Rows are points. The ring and each string are closed loops that go straight from each point to the next, and from the last back to the first. Before rounding, they use only three directions, however many columns there are. How many times does the string pass through the ring? Passing back the other way cancels.

Ring (7 x 3)
[[ 15  34  28]
 [  5  -8  38]
 [-21 -53  10]
 [ -9 -48 -21]
 [ -3 -24 -35]
 [-15   8 -29]
 [ -5  35   4]]
String (27 x 3)
[[ 30 -11   7]
 [ 44 -13   5]
 [ -9 -21   1]
 [-83 -79 -11]
 [-44 -81 -28]
 [-77 -62 -21]
 [-34 -29 -11]
 [ 46 -10 -28]
 [ 40 -11 -53]
 [-14 -14 -52]
 [ 29  13 -41]
 [ 17   4  -7]
 [-56  -8 -15]
 [-69   9 -19]
 [ -7  52 -14]
 [ 35  44   0]
 [ 29  62  12]
 [-30  31  19]
 [-18  41  33]
 [ 24  50  46]
 [-39   4  32]
 [ 10   3  16]
 [ 59  19  38]
 [ 47   7  23]
 [-34 -26  22]
 [-55 -50  33]
 [-62 -47  15]]
Times through: 0
String (24 x 3)
[[-46 -23 -10]
 [ 21   4 -11]
 [ 34  23 -19]
 [-21  -2  -4]
 [-58  -6  -1]
 [ 20   8   3]
 [ 46  49  14]
 [ 48  71  29]
 [ 27  62  30]
 [ 64  64  24]
 [ 44  32  10]
 [  1  12   4]
 [-46   6  -2]
 [-68  18 -20]
 [ -4  32 -42]
 [ 37  17 -36]
 [  8  -5 -13]
 [-48 -28 -15]
 [-49 -43 -30]
 [  3 -50 -50]
 [ 37 -33 -39]
 [ 50 -28 -42]
 [-26 -51 -52]
 [-72 -42 -30]]
Times through: 1

Ring (10 x 8)
[[ -3   1  26  -8  47 -25  27  -3]
 [ 23 -14   0  -2  16  -8   0   2]
 [ 37 -20 -17  -1 -11   2 -13   8]
 [ 45 -25 -33   1 -46  16 -31  10]
 [ 42 -27 -37   3 -61  23 -42   6]
 [ 22 -22 -26   2 -60  24 -41  -2]
 [  6 -12 -10  -2 -41  12 -22  -4]
 [-18   9  21 -11   8 -17  25  -4]
 [-25  15  33 -14  34 -31  45  -3]
 [-17  10  35 -12  53 -33  43  -3]]
String (23 x 8)
[[  9 -12  -3  -2 -15   4 -13  -4]
 [  0 -18 -12   3 -54  25 -43 -14]
 [  7 -21 -23   4 -75  32 -52 -11]
 [ 22 -33 -35   9 -86  43 -73 -11]
 [ 37 -32 -46   6 -95  40 -65   0]
 [ 26 -13 -20  -4 -37   5 -11   8]
 [ 32 -14 -22  -4 -35   4 -10  11]
 [ 55 -21 -39  -3 -48   9 -17  20]
 [ 51 -35 -35   7 -40  22 -47   4]
 [ 30 -26 -16   4 -19  13 -33  -2]
 [ 38 -30 -18   6 -13  14 -37  -2]
 [ 45 -21 -15  -1   6  -4  -7  11]
 [ 32  -8  -7  -8  10 -16  17  15]
 [ 29 -10  -8  -6  -1  -9   7  11]
 [ 55 -22 -30  -1 -22   2 -12  17]
 [ 57 -26 -39   0 -43  12 -26  16]
 [ 34 -14 -22  -4 -32   3  -9  12]
 [ 21 -12 -13  -3 -24   3  -9   5]
 [ 32 -19 -32  -1 -62  18 -29   7]
 [ 30 -34 -42   8 -93  44 -73  -7]
 [ 14 -23 -19   4 -54  26 -46  -9]
 [  8 -11  -5  -3 -23   5 -13  -3]
 [  2   0   2  -9 -15  -8  11   3]]
Times through: 0
String (24 x 8)
[[  7  -3   1  -7  -9  -7   8   3]
 [-11   7   9 -11 -14 -12  19   1]
 [-30  13  24 -13   0 -16  26  -7]
 [-18   1  19  -6   6  -8   7 -11]
 [ -1  -6   9  -4   2  -5   0  -6]
 [ -8   8  20 -12  21 -24  33   2]
 [-27  24  44 -19  59 -46  69   2]
 [-34  22  55 -16  81 -48  66  -6]
 [-12   0  30  -6  46 -20  20 -10]
 [  6  -8   7  -4   9  -7   1  -3]
 [  3   5  19 -11  37 -29  37   6]
 [ 11  -3  17  -7  46 -25  26   3]
 [ 27 -23   0   3  22  -1 -16  -4]
 [ 29 -23  -9   3  -2   6 -24  -2]
 [ 23 -14  -7  -3  -6  -2  -6   3]
 [ 30  -7 -11  -8  -7 -11  12  14]
 [ 53 -20 -34  -3 -36   5 -13  19]
 [ 69 -33 -55   3 -71  24 -43  19]
 [ 45 -34 -39   7 -62  30 -56   2]
 [ 21 -16 -13  -1 -25   8 -19   0]
 [ 28 -13 -23  -4 -44   7 -13   9]
 [ 37 -29 -45   4 -92  36 -57   3]
 [ 25 -32 -34   8 -80  41 -69  -9]
 [ 12 -19 -13   2 -38  17 -33  -7]]
Times through: 5

Ring (10 x 14)
[[ 11   4 -20 -22 -18  -4   1 -17  -1  11 -17  16   4 -12]
 [  9  10 -43 -21 -24 -11  -3 -20   4  14 -30  39   4  -1]
 [  3  13 -52 -17 -24 -14  -6 -19   7  12 -32  51  -1  10]
 [  5  13 -35 -14 -18 -11 -11 -18   4   5 -22  45  -5   8]
 [ 14  11   3 -15 -11  -6 -17 -19  -3  -4  -5  24  -6  -5]
 [ 20   6  35 -16  -3   1 -18 -17  -9  -9  11   0  -7 -18]
 [ 18  -1  52 -16   3   7 -14 -13 -12 -11  23 -20  -7 -25]
 [  8 -11  50 -14   7  14  -1  -5 -11  -7  28 -37  -8 -26]
 [  5 -12  35 -15   4  13   4  -4  -8  -1  21 -32  -6 -24]
 [  7  -6  10 -19  -6   6   4  -9  -5   5   4 -13   0 -20]]
String (30 x 14)
[[ 20  13 -20 -24 -22 -11 -11 -24  -1   7 -22  33   5 -11]
 [ 21  15 -22 -23 -23 -12 -13 -25  -1   7 -24  37   4  -9]
 [ -3   3 -26 -13 -12  -3  -1 -11   3   7 -13  24  -7   5]
 [-20   1 -51  -6 -12  -4   6  -4  10  11 -17  35 -13  22]
 [-11  12 -64  -9 -20 -13  -4 -13  11  11 -31  59 -10  25]
 [ 31  30 -35 -24 -32 -25 -29 -36   1   3 -38  72   4   0]
 [ 27  19  -7 -23 -21 -14 -23 -29  -4   0 -19  40   2 -11]
 [ 10   6  -4 -16 -11  -4  -9 -16  -2   1  -6  18  -5  -6]
 [-15  -5 -16  -6  -2   4   5  -2   4   4   1   8 -14   9]
 [ -5   1   1  -6  -1   1  -7  -7   0  -4   5  14 -16   6]
 [ 43  17  54 -23  -8  -6 -35 -30 -15 -16   9   9  -1 -30]
 [ 47  15  62 -26  -8  -4 -33 -30 -17 -15  12  -1   2 -38]
 [ 35  10  46 -24  -8  -2 -23 -25 -13  -9   9  -2   1 -32]
 [  3  -3  16 -12  -1   5  -4  -8  -4  -2  10  -5  -9  -9]
 [-10 -13  30  -5  10  14   3   2  -4  -6  26 -25 -17  -6]
 [ -6 -16  53  -6  16  19   2   4  -9 -10  38 -43 -17 -16]
 [-27 -19  11   0  12  17  14  10   1   0  25 -26 -21   5]
 [-16 -11  -2  -5   3  10   9   2   1   3  11  -9 -15   3]
 [-20 -23  31  -3  15  21  15  10  -4  -2  32 -44 -18  -9]
 [ 14 -18  75 -18  12  21   3  -3 -16  -7  39 -64  -4 -43]
 [ 33  -4  61 -27  -2   9  -8 -18 -17  -5  19 -37   6 -48]
 [ 26   3  28 -25 -10   1  -9 -20 -10   0   3  -8   4 -31]
 [ -5  -5  -4 -11  -4   5   5  -5   0   4   2  -1  -8  -4]
 [-24 -14 -19  -5   0  10  17   5   5   9   4  -7 -14   7]
 [ -8  -9 -19 -14  -8   5  14  -4   2  13  -5  -3  -3  -6]
 [-12  -6 -29 -12  -9   3  12  -4   4  13  -9   7  -6   2]
 [ 19   9 -31 -28 -26  -9  -1 -23   0  15 -28  26  11 -16]
 [ 44  22 -20 -37 -35 -18 -17 -38  -5  12 -37  39  20 -29]
 [ 22  12 -20 -25 -23 -11 -10 -25  -2   9 -23  30   7 -14]
 [  1   3 -21 -15 -13  -3  -1 -12   2   7 -12  19  -4  -1]]
Times through: 4
String (29 x 14)
[[ -1   0 -15 -14 -10   0   1 -10   1   6  -7  12  -5  -2]
 [ 24  13 -19 -26 -24 -11 -11 -26  -2   9 -24  31   8 -15]
 [ 40  27 -41 -35 -40 -24 -19 -40  -1  14 -47  60  18 -18]
 [ 16  22 -69 -26 -37 -22 -10 -30   7  18 -51  70   9   5]
 [-24   5 -82  -7 -20 -10   9  -6  15  18 -34  55 -10  31]
 [-28  -5 -49  -2  -7   1  12   2  11  11 -12  25 -16  24]
 [ 17  10  -6 -20 -16  -7 -11 -21  -3   3 -12  22   0 -11]
 [ 36  24 -12 -28 -27 -18 -25 -34  -4   2 -27  46   8 -15]
 [ 33  28 -23 -25 -29 -22 -29 -36  -2   2 -32  62   5  -6]
 [ 11  19 -29 -15 -19 -15 -20 -23   3   1 -22  54  -6   9]
 [-18  -1 -26  -3  -4   1   2  -2   6   3  -3  22 -17  18]
 [ -5  -1  -7 -10  -5   1  -1  -7   1   2   0  11 -11   2]
 [ 20   8  16 -19 -10  -3 -15 -20  -6  -4   0  11  -3 -16]
 [ 62  23  67 -32 -14 -10 -42 -39 -20 -17   6   8   8 -46]
 [ 50  14  82 -25  -3  -1 -36 -30 -20 -21  22 -11   0 -43]
 [ 17  -2  59 -13   6   9 -15 -11 -12 -14  28 -23 -10 -24]
 [-15 -12  15  -4   8  12   5   3  -1  -3  20 -16 -18   0]
 [ -5  -6   8 -10   0   7   2  -4  -2   0   9  -6 -11  -5]
 [ 33   5  48 -24  -6   2 -17 -22 -14  -7  12 -13   2 -36]
 [ 46   0  95 -28   3   9 -21 -22 -23 -16  32 -45   5 -58]
 [ 15 -15  76 -16  12  19  -1  -4 -16 -10  40 -57  -6 -39]
 [-16 -22  33  -5  14  21  15   8  -5  -1  31 -45 -15 -12]
 [-25 -18   0  -3   7  15  17   9   2   4  17 -22 -17   3]
 [ 13   1  13 -18  -8   2  -5 -14  -5   1   2  -2  -2 -18]
 [ 34   4  34 -29 -12   1 -10 -23 -13   0   2 -13   9 -40]
 [ 37   4  29 -33 -16   0  -7 -24 -13   5  -3 -13  14 -44]
 [ 25   3   5 -29 -17  -2  -2 -21  -7   9 -10  -1  11 -31]
 [-10  -6 -31 -14 -11   3  13  -5   4  14 -11   7  -4   0]
 [-25 -10 -35  -5  -4   5  15   3   7  11  -5   8 -13  14]]
Times through: 5

Ring (10 x 14)
[[ -2  10   4 -15 -22 -11  49  25 -42  16 -18  14  -3 -35]
 [ -7   5  10 -24 -36  -8  57  29 -52  36 -15   9 -25 -31]
 [-12  -3  14 -26 -40  -4  52  25 -43  42  -8   1 -41 -20]
 [-12 -11  15 -22 -31  -1  34  16 -20  31   0  -8 -42  -7]
 [ -8 -17  11  -9  -9   0   5   1  19   0   7 -15 -25   7]
 [ -2 -17   5   4  13  -2 -18 -10  48 -32   9 -15  -2  13]
 [  2 -11  -1  13  26  -5 -28 -14  58 -53   5 -11  20   9]
 [  4  -3  -5  16  29  -9 -23 -11  50 -57  -1  -3  32   0]
 [  4   7  -6  10  18 -12   0   0  19 -42 -11   7  33 -17]
 [  3  11  -3   0   2 -13  23  12 -11 -18 -16  13  22 -28]]
String (28 x 14)
[[-18 -19  12   0  -4   4 -16 -11  44 -14  11 -23 -34  23]
 [-18 -11   8   2  -4   0 -10  -7  34 -17   4 -16 -24  14]
 [ -5 -19   3  13  23   0 -37 -20  71 -49  12 -20   2  23]
 [ 22 -22  -5  15  49  -6 -43 -20  83 -73  15 -13  47  13]
 [ 14 -12  -2   7  27  -8 -15  -6  45 -46   4  -5  30  -1]
 [ -4  -3   2   1   3  -6   2   1  18 -22  -3  -3   3  -5]
 [-16   3  -2  18  15  -6 -22 -13  45 -48  -5  -7   7   6]
 [ -1   3  -7  22  32 -10 -28 -15  55 -67  -5  -2  35   0]
 [ 22  -3 -11  17  44 -14 -22  -9  51 -70  -2   4  62 -11]
 [ 12  -2  -3   4  19 -11   0   2  23 -37  -5   4  32 -14]
 [ -1   3   0   2   4  -9  10   5   7 -22  -9   4  12 -15]
 [ 20   3  -7   4  23 -15   7   6  13 -41  -9  11  48 -25]
 [ 17  13  -8   3  16 -18  21  13  -7 -33 -18  19  49 -37]
 [ -5  25  -3  -5 -15 -16  47  24 -45   0 -29  23  14 -44]
 [ 22   9  -4 -10   5 -17  39  23 -27 -11 -17  21  40 -43]
 [ 11   1   1 -10  -1 -11  29  16 -14  -6  -9   9  17 -27]
 [-15   9   8 -14 -30  -7  42  20 -36  21 -16   7 -24 -24]
 [-23  13  12 -22 -48  -7  62  29 -61  44 -20   9 -42 -30]
 [-15  12  15 -38 -63  -8  90  44 -95  73 -23  15 -49 -44]
 [  9  -4  10 -29 -28  -9  59  32 -50  36  -9   9 -12 -33]
 [  2  -5   8 -18 -17  -7  35  18 -21  14  -5   2 -10 -19]
 [ 12 -11   6 -17  -6  -7  29  16 -10   6  -1   1   2 -18]
 [ -3 -13  16 -29 -34  -2  46  24 -33  40   0  -4 -37 -15]
 [-25 -14  24 -34 -58   4  52  24 -43  65   1 -12 -79  -4]
 [-32  -4  18 -18 -44   2  33  13 -23  37  -4 -11 -65   0]
 [-11  -7  10 -10 -16  -3  18   8   0   6  -1  -7 -25  -4]
 [  9 -15   5  -7   6  -5   5   4  20 -14   5  -7   4  -3]
 [  8 -28   8  -5  12   0 -15  -7  48 -22  17 -19  -4  15]]
Times through: 1

Ring (7 x 14)
[[ -9  11 -18  -6  18 -14  -6   1   3   6  -2  -5 -10  -9]
 [ 12 -17  -3  -8  -8 -23   8   4  -2 -23 -17 -19 -26  -5]
 [ 31 -43  22  -6 -28 -14  19   6  -4 -39  -9 -26 -30  12]
 [ 33 -42  20  -4 -28   0  14  10   1 -28   1 -12 -28  23]
 [ 12 -14   9   0  -2  19  -2   7   9   6  25   8  -9  26]
 [-28  32   3   6  47  31 -21  -9  12  47  58  13  25  14]
 [-29  35 -11   1  45  11 -19  -8   9  38  36   7  16  -1]]
String (29 x 14)
[[-19  20   2   2  34  12 -12  -8   6  26  36   0  12   5]
 [-41  47  -9   2  59  11 -22 -15   8  46  45   3  26  -7]
 [-35  42 -26  -3  49  -4 -20  -7   7  35  18   4  10 -15]
 [-13  20 -40 -10  20 -21 -12   7   6  11 -17   5 -17 -16]
 [  2   0 -21  -8   4 -15  -4   8   5  -2 -12  -1 -21  -4]
 [ -1  -1   1  -3  11  -4  -1  -1   2   1  10  -9  -8   2]
 [  0  -5   1  -5   7 -16   3  -2  -2 -10  -1 -19 -13  -6]
 [ 10 -18   2  -8  -6 -29  12   0  -6 -28 -18 -29 -25 -11]
 [ 11 -21  17  -5  -5 -17  12  -4  -6 -25  -1 -29 -17  -2]
 [ 10 -16   9  -4  -3  -7   6   1   0 -12   5 -14 -15   6]
 [ 14 -17  -3  -6  -9  -9   4   8   3 -13  -7  -7 -23   7]
 [ 33 -42   8  -9 -32 -21  18  11  -3 -41 -24 -21 -39   7]
 [ 45 -64  41  -5 -44 -19  31   4 -10 -60 -12 -41 -37  14]
 [ 40 -57  43  -3 -37  -8  27   2  -8 -49   1 -35 -29  19]
 [ 29 -42  33  -2 -24  -1  18   2  -3 -31   9 -23 -21  20]
 [ 44 -58  34  -3 -41  -1  23  10  -2 -43  -1 -21 -33  27]
 [ 42 -50  13  -6 -40  -3  16  17   3 -34 -12  -7 -38  25]
 [ 21 -24   0  -5 -16   0   5  12   6 -13  -3   0 -25  17]
 [ 32 -35   2  -5 -27   6   7  18   8 -16  -3   6 -31  27]
 [ 30 -32   5  -2 -24  19   3  19  12  -6   9  15 -25  35]
 [  9 -11  15   3   3  28  -4   5  11  14  37  10  -2  31]
 [ -4   1  19   4  18  24  -6  -5   7  19  45   1   9  21]
 [-14  15  17   8  32  39 -15  -6  12  38  63  13  21  27]
 [-25  31   6   9  46  46 -24  -6  17  57  71  25  29  27]
 [-43  50  14  13  69  56 -31 -17  17  75  95  23  49  25]
 [-35  37  18  10  57  39 -21 -18  10  54  78   8  38  17]
 [-13  15   3   2  28  15 -11  -4   8  25  36   4   9  10]
 [-10  14 -10  -2  23   8 -12   1   9  21  21   8   0   7]
 [ -9  11  -7  -2  21   6 -10   0   8  18  20   4  -1   6]]
Times through: 0

Ring (10 x 14)
[[ 47   1   1  -6  15   2 -34 -19   0  40  22  -6  11   9]
 [ 45  11   5  -4  18  -1 -43 -26   5  27  16   7  -1  -2]
 [ 37  15   8   1  21  -2 -45 -28   5  15   5  16 -16 -14]
 [ 16   9   9  11  24  -3 -34 -20   1  -1 -15  20 -39 -30]
 [ -1   0   7  16  23  -3 -16  -9  -3  -8 -26  14 -49 -34]
 [-13 -14   2  18  20  -3   5   4  -8  -6 -30   0 -48 -28]
 [-13 -23  -2  16  17  -1  15  10 -12   4 -25 -11 -39 -20]
 [ -1 -29  -6  10  15   3  15  12 -16  24 -11 -23 -18  -5]
 [ 24 -25  -6   0  13   6  -2   4 -14  44   9 -26   6   9]
 [ 36 -16  -4  -4  13   6 -15  -5  -9  47  18 -21  14  12]]
String (26 x 14)
[[  6   9  -3  -2   2 -20   7 -13  24 -10   6  -1 -17  11]
 [ 69  -4  -1 -13  16  10 -47 -21  -7  68  39 -14  36  20]
 [ 72 -19  -1  -9  24  23 -51 -13 -25  86  33 -22  37  11]
 [ 48 -21  -2  -3  22  16 -31  -6 -22  65  18 -20  18   4]
 [ 14  -9  -3   2  11  -4  -1  -4   1  18   3 -11 -10   3]
 [ -7 -13 -10   1  -1 -15  32   6  11   2   2 -22 -12  18]
 [  3 -44 -10   8  14  11  21  22 -26  44  -5 -38  -3   4]
 [  9 -43  -4  13  25  18   2  17 -36  48 -14 -28 -13 -15]
 [ 14 -23   0  11  23  10 -12   3 -21  31 -11 -11 -19 -18]
 [-14  -9  -3  10   9 -13  20   2   6 -11 -17  -6 -36  -8]
 [-16  -5  -3  10   7 -15  21   1  10 -17 -17  -3 -39  -8]
 [  2 -15   1  12  19   1  -3   1 -10  11 -17  -5 -31 -19]
 [ -1 -31   3  20  30  15  -8  11 -31  25 -30  -9 -38 -36]
 [-23 -34  -1  24  24   7  17  19 -26   6 -40 -12 -51 -35]
 [-31 -13  -5  14   6 -17  38  10   8 -24 -26  -9 -47  -9]
 [ -2 -13  -2   9  13  -5   8   2  -2   5 -12  -9 -27  -8]
 [ 17 -24   0   9  23  11 -12   3 -21  36  -8 -14 -14 -14]
 [ 32 -59  -5  10  31  35 -14  22 -56  88  -3 -41  11 -11]
 [ 27 -40  -8   2  17  16  -1  13 -29  63   9 -37  13   8]
 [ 54 -36  -2   0  28  28 -35   2 -39  86  16 -29  24   0]
 [ 31 -13  -1   1  18   7 -21  -7 -11  39   7 -12   0  -1]
 [ 15   2  -4  -3   4 -14   3 -10  15   7  11  -8  -6  14]
 [ 50   0  -2 -10  11   1 -30 -19   3  44  29 -11  20  18]
 [ 92  -7   4 -12  29  26 -78 -26 -24  94  41 -11  44   7]
 [ 74  -7   5  -6  29  21 -66 -22 -22  76  28  -7  26  -2]
 [ 23   2   0   0  12  -6 -14 -14   7  15   7  -2  -9   2]]
Times through: 2
String (27 x 14)
[[ -1 -30   2  20  29  13  -6  10 -30  24 -29  -9 -38 -34]
 [-13 -46  -1  24  29  18  10  24 -40  28 -37 -20 -41 -36]
 [ -3 -49  -3  20  29  21   7  24 -43  42 -28 -27 -27 -27]
 [ 14 -41  -2  13  27  21  -7  15 -38  50 -14 -24 -13 -19]
 [ 18 -56  -6  13  28  28  -2  23 -49  70 -10 -38  -1 -13]
 [ -1 -36 -10   6   9   3  26  18 -15  32  -4 -34  -6   8]
 [-10  -7  -8   2  -1 -19  31   2  16  -9  -2 -15 -20  13]
 [ 13 -12  -4   3  11  -3   1  -2  -2  20   2 -13 -10   3]
 [ 46 -29  -2   0  25  22 -31   0 -31  72  13 -24  17  -1]
 [ 66 -32  -4  -7  25  28 -41  -3 -35  95  29 -32  39  11]
 [ 38  -8  -6 -10   6  -2 -10 -10   3  42  28 -21  21  25]
 [ 68 -11  -2 -12  18  14 -45 -17 -13  75  37 -19  37  18]
 [ 60  -8   2  -5  24  15 -50 -17 -16  63  23  -9  19   1]
 [ 91  -6   7  -9  33  28 -85 -28 -27  92  36  -5  37  -2]
 [ 75  14   7 -11  22   8 -70 -36   0  55  34   6  23   5]
 [ 29  21   3  -5   8 -15 -25 -28  23   1  14  11 -10   5]
 [  1  11  -1   2   4 -21   5 -14  23 -17  -2   5 -27   2]
 [ 26   5   5   3  19  -2 -29 -18   2  14   1   7 -18 -12]
 [ 52   9  13   5  34  13 -70 -29 -13  35   1  20 -15 -30]
 [ 49  13  16   9  38  13 -76 -32 -13  27  -7  28 -26 -41]
 [ 12  21  11  11  22 -11 -33 -26  12 -18 -17  29 -47 -31]
 [ -1   8   3   8  12 -15  -4 -13  14 -16 -13  10 -38 -14]
 [  6   0   2   7  14  -8  -6  -9   5   0  -9   3 -29 -11]
 [-15   8   0   8   5 -22  15  -8  22 -31 -16   7 -44  -8]
 [-26   5   1  14   8 -22  19  -5  18 -38 -28  10 -57 -19]
 [ -9   1  -1   8   8 -16  12  -5  13 -17 -13   1 -36  -7]
 [  3 -14   2  13  21   2  -7   0 -11  11 -18  -2 -33 -22]]
Times through: 3

Ring (7 x 14)
[[-11   4  11 -49  11  31  17 -21  16  17   7  25 -13  -5]
 [-15  27  12 -19   7  35  14   0  36  20 -16  27  -8   6]
 [-20  29   3  26  -4  16  -3  25  30  17 -26  14  -3  10]
 [-17  11 -10  56 -18 -14 -27  33   2  12 -21 -11   4   7]
 [  3 -10 -14  32 -20 -24 -36  -3 -26  13  -5 -33  16  -1]
 [  8 -24  -9 -18  -9 -12 -22 -31 -32  13  15 -24   9 -10]
 [ -1 -25  -1 -48   2   5  -3 -36 -23  12  26  -2  -7 -14]]
String (24 x 14)
[[-21 -18   7 -58  12  22  16 -20  -3  10  28  27 -27 -15]
 [-15  -4   2 -19   1  11   1  -5   1  13   7  12 -12  -5]
 [  0  29  13 -31   7  38  13 -21  34  25 -18  18   4   7]
 [ -7  43  17 -20   8  46  18  -6  51  26 -29  28   2  13]
 [-15  53  15   8   4  42  13  16  60  25 -41  29   1  18]
 [-32   8  -3  30  -6   1  -8  35  11   9  -9  15 -17   1]
 [-15   2  -3  13  -7   0 -12  10   0  12  -4   1  -4   0]
 [ -6  21  -1  26 -10   6 -14  10  15  18 -24  -4   9   9]
 [-12  26  -6  58 -17  -5 -24  31  17  16 -34  -9  11  13]
 [-28  20 -14  95 -24 -23 -35  62   8   9 -33 -11   2  12]
 [-26   0 -10  46 -14 -15 -22  35  -4   8  -8  -3  -8   1]
 [-17  -3  -5  15  -8  -4 -14  12  -4  10  -1   0  -7  -2]
 [-11  33   1  37 -10  11 -11  22  29  20 -34   3   8  14]
 [-15  59  10  40  -4  31   1  31  60  25 -53  20   8  23]
 [-26  33   8  12   2  27   8  26  40  17 -24  29 -11   9]
 [-21   1   1  -3  -1   9  -1   9   6  12   1  13 -13  -3]
 [ -5  21  11 -27   5  32  10 -15  27  22 -12  17  -1   4]
 [ -2  15  10 -37   7  31  11 -24  21  21  -6  15  -1   1]
 [ -2   3  18 -90  20  48  30 -49  19  21  15  32 -13  -8]
 [-15 -28   9 -86  17  26  22 -39 -11  11  40  27 -28 -20]
 [-18 -24  -2 -32   2   3   0 -11 -18   8  26  10 -20 -14]
 [ -5  -6   2 -27   0  11  -2 -20  -4  15   7   3  -4  -5]
 [  8   3   9 -55   7  28   8 -44   6  22   5   6   4  -3]
 [-12 -25  10 -91  18  30  23 -44  -8  12  38  27 -26 -19]]
Times through: 5
